Every row gives one point. Each copy is the shape, with its points in the same order, turned, moved and blurred by noise. Is it also mirrored, or only turned?
In the rows, zero is written as 128.

Shape:
[[117 123 150]
 [167 121  75]
 [117 151 111]
 [120 106 138]
 [123 109 163]
 [ 87 135 112]
 [137 147  98]
 [110 141 146]
 [156  62 188]]
Copy 1, 9 rows:
[[145 104 129]
 [ 67 138 157]
 [127 148 129]
 [127  96 123]
 [147  84 132]
 [132 138  96]
 [108 151 142]
 [154 122 128]
 [131  26 155]]
Copy 1 is: mirrored
Copy 2:
[[145 145 145]
 [110  65 116]
 [112 129 114]
 [159 124 141]
 [157 141 163]
 [142 145  97]
 [114 106 115]
 [132 152 134]
 [188 112 211]]
Copy 2 is: mirrored
Copy 3:
[[103 119  98]
 [180 149 143]
 [124 109 142]
 [109 139 102]
 [ 99 129  81]
 [ 99 120 143]
 [149 115 142]
 [107 101 109]
 [116 168  33]]
Copy 3 is: only turned
Copy 4 (9 x 3):
[[120 120 160]
 [160 195 126]
 [111 152 123]
 [123 136 167]
 [131 110 177]
 [ 86 152 148]
 [120 163 117]
 [107 116 141]
 [177 112 215]]
Copy 4 is: mirrored

Shape, 8 rows:
[[149 132 134 134]
 [149 102  96 147]
 [110 105 128 123]
 [197  85  80 115]
 [ 64 140 109 135]
 [160 136 110  98]
 [180 146  94 100]
 [121 144 125 136]]
Copy 1 (8 x 4):
[[107 129 128 148]
 [134  91 119 166]
 [133 110 112 115]
 [169 120 115 209]
 [124  80 154  80]
 [143 145 148 157]
 [145 146 162 180]
 [107 114 144 125]]
Copy 1 is: mirrored
Copy 2, 8 rows:
[[121 128 146 136]
 [107 102 155 102]
 [136 120 110 113]
 [ 67  64 141 117]
 [143 178 113  81]
 [ 81 127 131 147]
 [ 61 122 145 147]
 [120 151 141 125]]
Copy 2 is: only turned
Copy 3 (8 x 4):
[[103 112 105 121]
 [113 141  65 132]
 [139 139 116 140]
 [ 58 155  55 157]
 [174 155 124  95]
 [ 75 146 114 121]
 [ 52 148 100 106]
 [124 123 113 102]]
Copy 3 is: only turned
Copy 4:
[[149 111 144 121]
 [116  95 130  98]
 [107 117 126 149]
 [118  40 148  89]
 [ 87 173 145 141]
 [134  89 178 126]
 [137  79 190 100]
 [133 139 148 126]]
Copy 4 is: only turned
